Rows are points. Any point is a mix of the corners, with weights that add up to 1. It lies inside the corners' shape when no weight is negative. Say inside or outside, and name the corners with a negative weight.
In the rows, 128 means zero.

Corners:
(1): [103 132  67]
(2): [138 142 149]
(3): [81 95 67]
(4): [106 175 168]
Points:
[113 147  91] -> outside (3)
[ 89 107  77] -> inside
[100 112  74] -> outside (4)
[ 95 113  89] -> inside
[110 107  80] -> outside (4)
[101 127  74] -> inside

Corners:
(1): [169  78 146 140 113 154 143  92]
(2): [148 209 164 132 135  78 187 127]
(3): [183 154 148 127 170  48 104  94]
(4): [106 129  14  80 117 136 106 201]
(5): [129 125 111  54  61 169 115 137]
(6): [122 135 124 145  94 129  71 105]
(7): [ 77 126  83  56 150 172 137 173]
(8): [185 121 204 139  95 178 115 136]
(9): [ 64 140 129  70 147  66 202 217]
Points:
[ 81 149  92 101 103 130 157 155] -> outside (3, 8)
[128 148 122  94 119 129 131 151] -> outside (1)
[156 167 178 117 142  86 165 121] -> outside (4, 6)
[125 149 102 101 131 100 130 131] -> outside (8)
[149 104 137 123 117 146 136 118] -> inside
[122 142  94 115 148 120 122 127] -> outside (5, 8, 9)
[175 123 111  90 129 142 137  99] -> outside (6, 8, 9)

Corners:
(1): [149 163  72 188 133  78  71 113  56 169 166 180]
(2): [133 153 120 128 127 141 194 103 143 100 100  91]
(3): [127 150 151 117  89 189 137  87 150  92 171  89]
(4): [152 132 139  87 128 183 139 166 180 160 148  91]
(5): [181 102  96 109 141 116  85 187 185 118 116 215]
(6): [ 86 144 158 121 114 136 132 130 157 120 121 114]
(7): [ 87  80  91  96 110 168 175 105 121 107  99  88]
(8): [186 133 122  51 167  76  62 180 190  94 129 149]
(9): [184  81 100  60 140  60 131 145 177 150 146 212]
(10): [157 141 115 151  85 120  93  67  90 165 108 137]
(11): [125 175  48 172 137 100  56  69 136 159 139 162]
(12): [ 91 160  84  81  79 136 187 102 101 109  89 142]
(13): [113 136  98 133  29 125 162 102 141 110 123  76]
Points:
[132 138 108 109  98 124 133 120 144 113 126 118] -> inside
[141 126 123  84 122 124 127 139 174 111 117 132] -> outside (1)
[148 115 112 117 126 128 114 127 156 124 131 134] -> outside (12)
[152 121  54 117 203  51  79 155 137 143 102 236] -> outside (3, 4, 10, 13)
[141 138 110 119 116 121 122 120 137 127 119 139] -> inside

Corners:
(1): [157  98 151 156 117 123 135 102 141 107 128 119 111 107 140 116 101 142
 116 133]
(2): [108 101 132 129 127 134 136 108 106 130 151  98 110 119 101 183 163 128
 105 128]
(3): [162 129 161 152 124 137  93 122 149 165 135 121 105 143 119 175 116 125
 116 138]
(4): [151 125 153 150 127 143 137 135 107 123 112 130 131 114 118 156 104 141
 172 148]
(5): [158 122 150 146 140 137 140 107 129 115 142 142 168 112 111 112 122 121
 120 134]
(6): [135 107 163 131 139 122 122 124 143 162 132 130 120 121 109  99 105 150
 111  86]
(7): [114 123 110 143 150 131  96 118 106 117 137 127 131  96 107 122 133 120
 120 149]
(8): [141 132 132 132 114 119 141  98 151 126 107 133 118 124 125 122 107 104
 117 103]
(9): [165  94  25 136 115 134  84 107 147 193 155 127 124 115 122 105 249 109
 127 153]
(10): [155 133 148 110 120 130 110 114 119 109 132 118 112 115  99 106 142 127
 130 150]
(11): [102 106 147 115 117 157 136 109 126 108 165 155 116 121 116 140 110 129
 140 143]
(12): [139 109 141 119 155 124 117  99 117 121 118 103 158 134 119 125  99 138
 147 159]
(13): [137 100 151 142 121 157 137 134 126 111 143 102 117 125 113 109 106 100
 136 131]
(14): [159 132 141 116 142 142 123 119 129 115 124 116 140 112 179 113 118 123
 107 114]
(15): [ 60 123 148 141 132 123 119 111 124 108 140 107 147 136 138 107 157 129
 112 162]
(16): [133 122 150 119 127 114 138 151 160 115 154 118 124 106 116 150 103 128
 119 148]
(17): [143 134 148 116 118 178 149 132 188 148 111 132 113 120 107 118  99 144
 101 157]
(18): [144 119 152 125 199 119 141 130 118 112 118 165 116 128 111 127 111 124
 135 154]
(19): [136  94 123 131 105 129  98 157 115 120 121 131 116 148 108 153 128 135
  97 121]
(20): [140 112 127 125 113 125 127 121 122 183 124 139 124 117 120 113 128 115
 105 164]
(21): [157 136 103 150 125 132 149 105 108 129 168 113 117 143 144 135 122 140
 122 121]
Points:
[128 119 140 136 122 145 132 110 144 126 139 113 128 119 110 129 125 134
 125 141] -> outside (14, 18, 19, 20)
[138 118 141 130 125 132 129 125 134 133 131 122 118 126 126 135 119 131
 128 134] -> outside (5, 7)
[130 114 133 128 132 133 132 114 128 119 132 126 129 117 120 115 124 130
 124 140] -> outside (3)
[121 123 131 133 156 128 120 104 107 110 158 122 139 121 126 129 146 118
 152 134] -> outside (1, 17, 19, 20)
[140 132 127 136 146 130 126 116 129 157 133 114 133 121  97 127 147 113
 126 144] -> outside (1, 11, 14, 19)
[153 120 131 147 132 129 141 130 145 150 130 129 114 129 130 134 136 126
 106 120] -> outside (7, 10, 11, 12)

Corners:
(1): [108  86 144 164 137  79 153 111 134  75 104 137 122 164  87  96 187 112
 178  95]
(2): [125 174 181 104  78 104  89 155  84 141 144 116 130 156 118 117 121 169
 102  86]
(3): [133 155 130 218 159 128 113 107 159  76 118  62 106 129  94 134 184 156
 182 140]
(4): [117 142 171 101 118 128 139 139 135 125  73 105 181 145 183 168  80 121
  90 232]
(5): [ 87  57 127 200 134 145  69  87 142 106 147 128 105 158 138  79 163 166
 147 100]
(6): [119 203  91 176 139 173 109 115 158  41  97 129 152 140 127 124  61  97
 229 121]
(7): [139  84 114 160 123  43 125 128 131 131 202 135 111 131 107 116 106 175
 164 114]
(8): [153 171 156  58 128 173 155 112 214 150 128 128 165 136 172 182 111 109
 108 151]
(9): [161  99 185 133 129 188 155  80 164 116  62  98 208  38 103 133 136 119
 125 176]
(10): [169 109 130 114 134  96 128  99  33 161 156 141 121 183 143 116 149 167
 148 120]
(11): [142 187 195 122 168 164 175 150 179 175  96 139 226 105 200 118 126 134
 125 175]
(12): [143 176 168 147 113 175 162 117 146 213  88 155 167 126 128 189 112  75
  92 187]
(13): [132 131  83 120 112 149 142 194  70  94 201 146 137 180 116 135 147 146
 108 108]
(14): [122  88 150 176 201 119  55 111 140  92 124 101 160 129 101 156 171 101
 185  94]
(15): [155 191 124 107 104 115 124 143 134 138  95 209 192 160 137 185  88 193
  68 143]
(16): [112 131 138 171 204 108  92  82 122  61 158 137  84 117  86  74 165 116
 124 114]
(17): [ 62 128  78 145 167 116 130 111 123 114  90  95 122  90 109 134 141 130
 168 103]
(18): [157 128 208 151 200 198 202  88 176 115  58  94 159 114 160 172  93 112
 118 120]
(19): [173 167 119 118  83  96 109 153  90 110 130 182 107 113 194 172 137 149
 116 124]
(20): [137  92 140 121 159 121  66 180 109 127 124 159  61 144  87 105 143 174
 163 132]
(21): [ 94 187 174  90 106 156 154 123  99 134 158 190 150 137 169 211 104 181
 152 167]
Points:
[149 126 182 141 150 151  91 121 155 121 120 136 111 112 118 164 120 150
 115 153] -> outside (1, 6, 10, 11, 13, 17)
[136 143 143 138 138 148 120 121 137 122 123 129 140 124 136 143 125 140
 130 139] -> outside (1)
[135 136 139 140 138 129 122 121 125 118 121 129 137 141 132 135 127 144
 144 138] -> inside
[159 214 183  77  40 160 137 154 120 169  70 159 166 149 196 174 100 167
 107 199] -> outside (7, 13, 14, 16, 17, 18)
[121 110 141 158 152 128 102 115 134 107 125 124 140 137 121 132 149 130
 154 116] -> inside

Corners:
(1): [125 120  80  90 175 165  83  63 101  94 124 149  81 130 125  73 184 174
  87 184]
(2): [124  97  84  85  82 107  96 111 115 165  82 184 122 141  76  95  71  90
 141 126]
(3): [148 119  79  67  87 171 104 130 113 126 101  96 136 196 163  96 122 147
 115  81]
(4): [101  72 153  63 115 174  64  97 130 119 106 106  70 114 135 154 137 191
 159 153]
(5): [156  45 154  87 153 112 154  79 119 139 132  77  91 203  99 198  89 183
 110  87]
(6): [ 80 155 118 193 151 148  73 143 115  88 196 146 150 116 146 172 110 132
 115 107]
(7): [ 67  85 160 185 197 165  89 152  92 168 151  70  45 160 123 123 149  81
 154 148]
(8): [ 72  77 174  73 194 127 177  77  59 134 102 180 130  88 135 152 128  90
 100  85]
(9): [148  84 132 151  62 167  87  92  90 134 142 186  97  85  86 111  86 168
 195 104]
(10): [ 78 141  68  82  86 217 118 108 154 112 135 189  82 174  75 125 147 156
 138 152]
(11): [101 145  77 156 182 140 158  67 148 125 143 109 147  55  77 135 211 153
  77 146]
(12): [160 134 159 174 109 181 107 119 138 154 169  82  83 183  78 188 188  78
  84 147]
(13): [145 171 166 109 190 194 138  99 157 130 129 172  99 122 166 134 172 142
 178 178]
(14): [ 64 175  87 143  91 140 162 164  76 126 125 160  78 161 124 156  80 134
  85 188]
(15): [108  76 111 143 191 166 150 138 107  76 178 145 133 128 167 138 163 153
  78 166]
(16): [ 95 144 133 107 147 169 125  53 114  93 100 142 123 186 155  94  96  90
 174 189]
(17): [123 135 181 152 161 109 125 160  91  61 136  97 101 153 125 130  94 101
 148 124]
(18): [154  83 159 163 189 204  76  95 131  75 113 113 137  70  67 100 106 183
  92  92]
(19): [113  86 147 103 182 120 163  78 114 145 182  52  87 154 109 127  90  69
  50 104]
(20): [ 91 120  89  37 153 227  70  96  69 104 115 133  76  99  91 170 150 120
 172 190]
(21): [105 154 183 172 152 157  86 172 132 144 205  99 150 174 145 118 157 141
 131 184]
Points:
[104 114 137 131 164 158 114 110 116 116 142 129 103 129 109 140 136 127
 113 158] -> outside (3, 9)
[118 110 138 126 155 164 104 104 126 122 148 117 117 131 116 126 147 137
 128 137] -> outside (14)
[119 128 117 122 137 169 107 108 123 114 135 120 103 146 115 129 134 136
 133 153] -> outside (8)
[103 118 134  97 143 168 136 109  90 111 149 116  60 176 155 166 132 111
 133 143] -> outside (2, 11, 18, 21)
[ 98 192 120 224 186 167 101 162 144 100 169 130 133 132  66 104 124  55
 107 210] -> outside (1, 3, 4, 5, 8, 9)
[117  91 135 113 132 145  98 111 105 120 139 111 110 157 111 146 141 120
 138 121] -> outside (13, 14, 18, 19)
[108 117 128 114 152 161 117 108 114 119 133 133 106 139 126 126 125 134
 133 145] -> outside (12)
[121 117 116 123 123 169 113 112 129 116 136 119  97 154 107 146 110 137
 138 136] -> outside (1, 8, 21)

Corners:
(1): [141 227  96  38  80 101 123   7  22 123 132 125 100 220  30 114 106 115
 143 135]
(2): [ 86  99  52 120 145 132 150  86  85  94  91 136  56 168 168 157 149  72
 161 226]
(3): [104 170  82 138 191 119 138  81 115  77  82 181 162 122 114 100 159 127
 109 130]
(4): [ 96 141  49 122 120 169 117  75  82 108 121 134 129 145 161 175 173 147
 120 165]
(5): [143 148 134 129 163  97  74 167 109  99 121 146 138  88 153 122 159 155
 116 182]
(6): [ 87 108 140 146 122  76 113 112  78 139 135 131 101 180 122 193 100 146
 118 177]
(7): [111 177 134 136 172 143 109 136 101  94  88 104 131 172 129 113 117 127
 166 120]
(8): [ 92  90  12 151 169 128 147 127 109 116 146 125 166 136 112 119  92 162
 130 201]
(9): [114  85 104 149  90 153  48  78 173 219 173 125 102 192 135 132 135  98
 134 203]
(10): [154  66  93 135 161 119 132 151 143 178 110 132 147 105 142 175 174 103
 152 137]
(11): [153 178 190 126 124  72 134 133 115 196 135 146 189 118 159 172  83 119
 133 200]
(12): [175 159  78 182 170 118 141 149  54 129 165 133 138 158 184  92 183 118
 191 142]
(13): [144 101 159 114  91 105  67 192 108 161 137 156 107 106 181 189  55 103
  66 154]
(14): [ 19 126 139  86 119 126  93 114 135  98 154 128  96  53 102 143 101 145
 110 136]
(15): [135  86 184 128 177 138 161 119 140 129 109 134  39 113 135 126 121 177
 157 155]
(16): [143  69  85 193  62 127 105 119 146 124 110  87  77  74 121 227  72 127
  99 142]
(17): [137 102 217 109 149  82  99 137 102 175 107  78 135  96 198 127 101 132
 125 107]
(18): [ 69  94 142 108 166 141 112  58  70 197  44 120  72 146 126 103 121 123
 206 133]
(19): [ 86 192 136  59  80  66 114 129 154 148  97 175 101 125 186 150 145 131
 143 170]
(20): [150  80 190  94  90 157 126  85 122 141 140 171 151 103  96  57 178 137
 162 122]
(21): [124 143 151 141  89 145 147 149 144 182 131  82  74 106 113  67 165 137
 105 188]
Points:
[ 80 110 113 148 154 133 105 123 116 126  87 119  62 126 188 150 140 121
 138 162] -> outside (1, 8, 10, 11, 20)
[133 157  57 144 141 124 105 128 110 154  91 112 121 142 155  91 153  91
 135 149] -> outside (4, 6, 11, 14, 15, 20)
[128 145 100 115 154 133 133 108 111 149 119 142 142 159 139  90 145 124
 155 166] -> outside (5, 6, 14, 16)
[113 130 114 130 133 121 120 107 111 132 121 132 113 140 124 135 140 133
 142 168] -> outside (13, 17)
[133 124 128 124 137 108 115 113 110 140 113 141 124 138 152 143 127 129
 143 151] -> outside (14, 21)
[151 145 102 143 146 114 116  97  91 144 111 144 166 151 142 130 150 131
 153 137] -> outside (2, 13, 14, 15, 21)
[ 98 141 113 110 151 107 132 120  95 125 106 134 115 128 145 133 124 138
 142 161] -> outside (9, 16, 20)
[114 111 124 111 155 122 142  87  99 118 163 142 138 121  90  83 155 131
 137 168] -> outside (4, 7, 13, 16, 18, 19)

Corners:
(1): [154 201  95 151 116 142  78 140 174 163  85  79 137 134 103 159 155  85
  71 144]
(2): [116 148 123  82 144  72 126 136 155 146 138  97 176 142 103 142 149  63
  47 179]
(3): [151 104 115 202 135 106  73 147 125 114 111 137 205 166 108 130 118 132
 182  98]
(4): [128 157 136  95 171  66 156 131 160 135 159 128  78  52 101 117 162 110
 105 120]
(5): [123 177 147 218 111 129 156 139 112  97  47 157 223 145 119 120  76 121
 177 156]
(6): [ 70 152 150 177 153 142 157 104 167 141 133 165 192 163 135 161 154 159
 162 121]
(7): [122  87 154  98 143 202 150 183  70 158 103 242 156  95 127 143 141 144
 200 122]
(8): [163 141 136 179 127 140 168 174 148 138 106 156 170 181  82 135 120 179
 166 202]
(9): [ 78 149  64 112  75  60 111 131 155 124 160 106  99 117 155  97 217 117
  78 189]
(10): [147 136 124 149 104 149 172 145 169 116  50 166 194 164  70 106 134 129
 170  80]
(11): [139 182 114  79 126  83 111 122 132  61 129 100 130 164 133 150 153 165
  87 144]
(12): [115 162 138 142 114 113 143 188 110  84 201 120 123 122  96 151 184  64
  49 136]
(13): [103 162 135  84 154  98 106 146 171  86 145  75  83 130  87 137 153  45
 133 174]
(14): [118 190 161 144 130 159 101 146  77 168  92 145 167 190  53  92  39 104
 158  97]
(15): [158 102 101 159 184 185 208 139  75 183  94 164 153 154 175 115 194  87
 207 115]
(16): [110  78  92 118 163 221 187 175 123 139 149 158 153 116 202 117 114 127
 167 106]
(17): [147 127 137  63  72  69 141 127 146 150 159  41 105  68 122 163 191  90
 108 115]
(18): [ 60  75  82 123 188 169 190 196  89 167  94 110 141  73 119 147 159 147
 161 109]
(19): [119 136  81 138 116 101 115  67 126 101 174  91  96 127  62 187 112  83
  87 171]
(20): [ 93 141  28  98 165 126 178 188 126 182 153 192 147 102 164 178 176 103
 193 103]
(21): [ 95 132 139 120 116  62 131 154 160 147 100 116  73 138 149 169 121  85
  72 133]
Points:
[112 142 107 124 125 112 130 140 131 135 132 130 136 130 116 134 148 108
 121 144] -> inside
[119 152 111 125 119  65 139 132 160 105 137  93 129 134 115 152 170 105
 100 145] -> outside (1, 7, 14, 16)
[ 96 155 134 138 133 131 144 136 133 116 115 129 124 147 110 124 135 117
  94 166] -> outside (3, 17, 20)
[117 130 114 120 127 119 148 149 135 139 121 121 142 120 116 137 155 115
 130 133] -> inside
[118 132 118 125 138 131 148 151 134 133 126 135 143 129 128 134 143 105
 130 133] -> inside
[114  53 114 161 180 216 197 204  58 164 103 199 188 151 108 134  63  84
 222 114] -> outside (1, 4, 6, 9, 11, 17)
[115 139 115 138 132 132 143 147 126 135 122 137 142 130 121 133 141 120
 147 128] -> outside (2)
[138 147 153 119 125  89 108 111 147 127 125  92 112 140 129 134 122 117
 105 173] -> outside (10, 12, 18, 20)

Corners:
(1): [107 186 119 170 221 177 142 118 103 116 134 164  86 117 114  60 215 101
  32 193]
(2): [218 162 159 131 135 133 105 143 162 132 162  63 150 139 141 126  59 106
 185   9]
(3): [127 152 186 109 151  85  80 154 194 102 244 164 141 193 105  96  93 126
 122 131]
(4): [138 103 139 106  94 139 133 144 143 120 146 132 177 155 149 121 104 154
 155 129]
(5): [ 84  53 119 179 179 138 103  79 118  64 113 200 132  90 116 208 114  76
 106 117]
(6): [118 108  97 191 158 155 107 140 119 150 135 124 135 104 108 119 170  70
  83 114]
(7): [ 84 107 137 182 106 154 133  60 145  74  80 161 115 154 133 132 122 111
  75  97]
(8): [104  83  78 174 151 119 105 124 152 167 105  75  46 169 159 146 148  87
 164 109]
(9): [151 108  86  86 110 107  79 166 168 164 110 183 135 130 151 100 106 154
  80 180]
(10): [137  34 159  91 121 111  55  96 148 124 127 130 117 131 107 173 123 141
 113 134]
(11): [ 93  88 153 176 157 127 209  66 160  95  58 146 155 171  75 121  42 147
  91 113]
(12): [151 114 157  94  62 127 117 143 117 192 171 137 125 148 131  95  49 121
 155 154]
(13): [146  73 118  59 195 100  64  92 165 189 167 166 130 205 190 136 113 117
  77  93]
(14): [153 138  86  95 147 154 131 125  37 145 106 163  93 112  82 155 190  77
 138 105]
(15): [142 123 172 111  92 111 140 188 107 131 126 128 131 109 145 172 138 126
 123 106]
(16): [ 87 129 164  87 158 138  64 174 109 109 138 196 125 123 126  66 167 116
  84 154]
(17): [177 118 116 190 180 205 161 139 143 187 122  65 121 195 138  73  27 174
 128  72]
(18): [ 97 133 116  73  73 249 148 149  79  78 160 136 120  77 153 104 100 115
  67 154]
(19): [119 145  99 164 172 163 130  94 147 163 118  94 123 139 108 122  66 168
 136  99]
(20): [110 120 124 124  68 105 134 120 100  32 154 123 107 118 137  85 123 173
 100 134]
(21): [127  61 117  97 122 156 227  78 176  83 118 201  76 132 153 114  73 194
  75 135]
Points:
[133 123 135 122 135 137 124 131 135 128 134 133 115 146 133 109 114 132
 114 119] -> outside (5, 6)
[119 107 136 113 133 148 109 129 125 117 135 145 117 127 128 119 127 124
  99 135] -> inside
[136  86 129 109 142 141  95 109 139 134 131 160 131 134 117 138  94 123
 102 120] -> outside (1, 4, 8, 15, 20)
[130 105 138 123 152 122 118 115 144 114 129 156 117 158 137 124 127 128
 102 115] -> outside (6, 12, 18, 19)
[131 114 115 141 137 164 123 134 120 136 119 137 113 113 129 125 127 117
 116 120] -> outside (3, 11, 13, 20)
[137 120 117 119 138 143 129 124 106 131 120 145 115 131 113 132 131 113
 119 114] -> inside
[120  89 142 128 124 113 117 126 148 125 138 153 126 153 136 116 112 138
 105 142] -> outside (2, 14, 18, 19)
[112 103 128 138 134 141 129 114 133 109 119 145 123 139 128 128 120 131
  97 122] -> outside (2, 12)
[119  99 133 131 138 147 128 112 127 113 129 142 107 135 127 127 119 117
  99 118] -> outside (4, 9, 19)

Corners:
(1): [152 144  82  87  94 163 131 100 155 115 191 167 135 116  34 149 159 124
 171 123]
(2): [ 93 189 197  60 137  51 120 111  71 136  75 126  82 145 127 143  69  87
  79  82]
(3): [172  79  48  59 115 167 127  91 125 201 172 165 172 163 104 109 117  45
 144 163]
(4): [132 152 166 154 142 123 150 100 140 123  86 166  98  91 151 106  81 201
 123  94]
(5): [ 80 137 194  88 176 116 133 121  71 164 180 109  58 140 150 112 125  49
 104  40]
(6): [117 169 110 185 122 106 120 163 134 132 106 114 133 120 133  86  51 213
 182 150]
(7): [ 77  83  99 145  54 128 140 139 144 115  81 123 156 122  96 103  89 205
 162 103]
(8): [ 86 156 134  61 168 139 120 195  39 143 158 152  70 144 138 105 156 116
  46  92]
(9): [113 160 103 186 178 147 103 130 168  81  56 164 154 140 155  85 120 210
 195  89]
(10): [200 111  96 115  90 147 159 147 122 144 136 138 139 182  51  93 161  94
 129 169]
(11): [ 85  97 186  42 165 135 128 102 105 107 123  67  95 111  94 105 116  63
  77 101]
(12): [ 98 175 121 156 119 117 108 164 166 122  60 109 119  55 199 116 127 183
 184 135]
(13): [132 153 116 191  81 148  89 134 195  84 126 129  89 136 149 116  69 203
 184 130]
(14): [105 131 148 184 100 133 108 110  94 131  55 169 100  71  94 100 108 149
 202 160]
(15): [ 78 106 119 140 131  79 139 127 118  82  96 121  88 121 150 102 120 206
 190 169]
(16): [110 131 122  70  98 225 163 102 116 169 175 112 131 208 119 122 143 106
 164 184]
(17): [115  89 126  97 109 158 102 118 145 173 192 177 171 130  39 163 164  99
 155 196]
(18): [177  98 133  69 101 169 108  50  72 116 195 139 181 139  76 152 172 108
 175 122]
(19): [152 115  75 209 141 153 133 121 158 103  76  72 142  83 149 183  83 207
 190 145]
(20): [148 106  78 122  76 131  97  49 126 128 188 123 140 122  46 113 179  81
 117 145]
(21): [ 85 156 183  71 135 149 165 125  55  82 148 113 100 119 147  88 126  13
  26  63]
Points:
[123 132 122 126 125 136 125 125 119 124 119 137 121 132 114 109 129 136
 147 127] -> inside
[127 137 136 116 124 130 125 116 111 121 128 126 112 117 114 110 118 109
 117  96] -> outside (15, 16, 17)
[133 127 108 134 123 141 129 123 129 128 119 124 129 128 119 122 115 142
 153 138] -> inside
[127 127 124 128 118 133 118 111 117 123 126 136 127 116 106 120 124 136
 148 127] -> outside (16)
[119 129 128 104 121 138 123 114 116 129 132 143 125 133 107 106 127 116
 138 121] -> outside (19)
[116 128 128 114 121 130 126 116 119 128 118 125 122 125 115 121 112 128
 138 119] -> inside
[135 125 115 110  97 151 125 115 123 132 139 128 133 120  99 127 125 122
 135 135] -> outside (5, 9, 15)

Corners:
(1): [134 129 170 135 140 138  85 101  88 173 174 104 171 112 126 137 123 146
 176 178]
(2): [119  86  96 106 151 114 122 136 184 177 132  93  78 162 121 141  94 165
 104 111]
(3): [164 114 111 124 141 158 142 127 169 131  57 119 111 117 123 118 169 126
 136 134]
(4): [183 142 146 105 112 100 230  93 156 150 172 135 101 149  79 123 108  78
 158 198]
(5): [113 126 117 158  91 126 106  84 128  94 122 115 151 120 141 157 150 141
 144 139]
(6): [146 103 168 118 130 161 106 175 108 162 190  53 118  99 173 139 111 165
 120 100]
(7): [146  87 112 170 155 106 112 134 141 121 110 128  94 101 141 168 119 160
  68  87]
(8): [132 128 130 121 167 145 169 128  47 125 139 101 140 126 123 117 109 130
 123 119]
(9): [111 118 121 153 110  99 125 112  88 146 125 104 149 144 138 111 131 108
 149  84]
(10): [110 135 127 145 145 115 157 104 147 159 148 111 165 125 124 110 116 133
 155 107]
(11): [ 82 150 117 114 114 110 123  99 132 110 158 201 142 142 109 158 115 149
 160 109]
(12): [131  90 108 125 101 102 157 163 166 160 135 125 102 124 145 153  99 146
 136 136]
(13): [147 151 118 146  40 164  82 106 102 115 159  77  89  98  93 169  77 170
 136 137]
(14): [140 144 105 152 120 172 160 142   7 157 148  37 111 126 143  64 170 173
 159  99]
(15): [ 56 105 165 155 149 133 125 148  89 112 165 141 154 130 147 161 141 117
 104 113]
(16): [123 155  97 114 118 135 114 106  93 143 139 126 187 132 101 138 149  84
 144 169]
(17): [147 124 115 154 133 144 163 143  80 106 160 124 117 133 135  88 139 135
 156 146]
(18): [ 92 175 119 147 213 105 169  73 110 127 114 131 154 140 144 137 110  81
 128 159]
(19): [104 163 152 131 109  58 169 146 185 101  93 120 121 171 101 124 150 112
 164 150]
(20): [122  89 101 130 152 131 142 138 157 125 104  94  81  79 149 112 171 112
 126  98]
(21): [ 85  99 100 141 146  67  80 129 144 142  87 187 167 125 161 102 130 150
  72  96]
Points:
[127 121 126 141 136 133 127 125 111 127 132 112 122 119 133 134 137 139
 123 125] -> outside (9, 10, 12)
[116 111 119 131 127 120 130 128 130 146 132 116 126 122 144 131 117 141
 121 110] -> outside (1, 7, 16, 17, 19)
[131 136 133 143 136 123 130 123 131 123 117 109 124 113 137 127 133 150
 146 133] -> outside (2, 4, 9, 15, 16)
[117 124 122 139 138 117 142 122 120 136 132 118 130 128 135 134 122 124
 131 126] -> inside
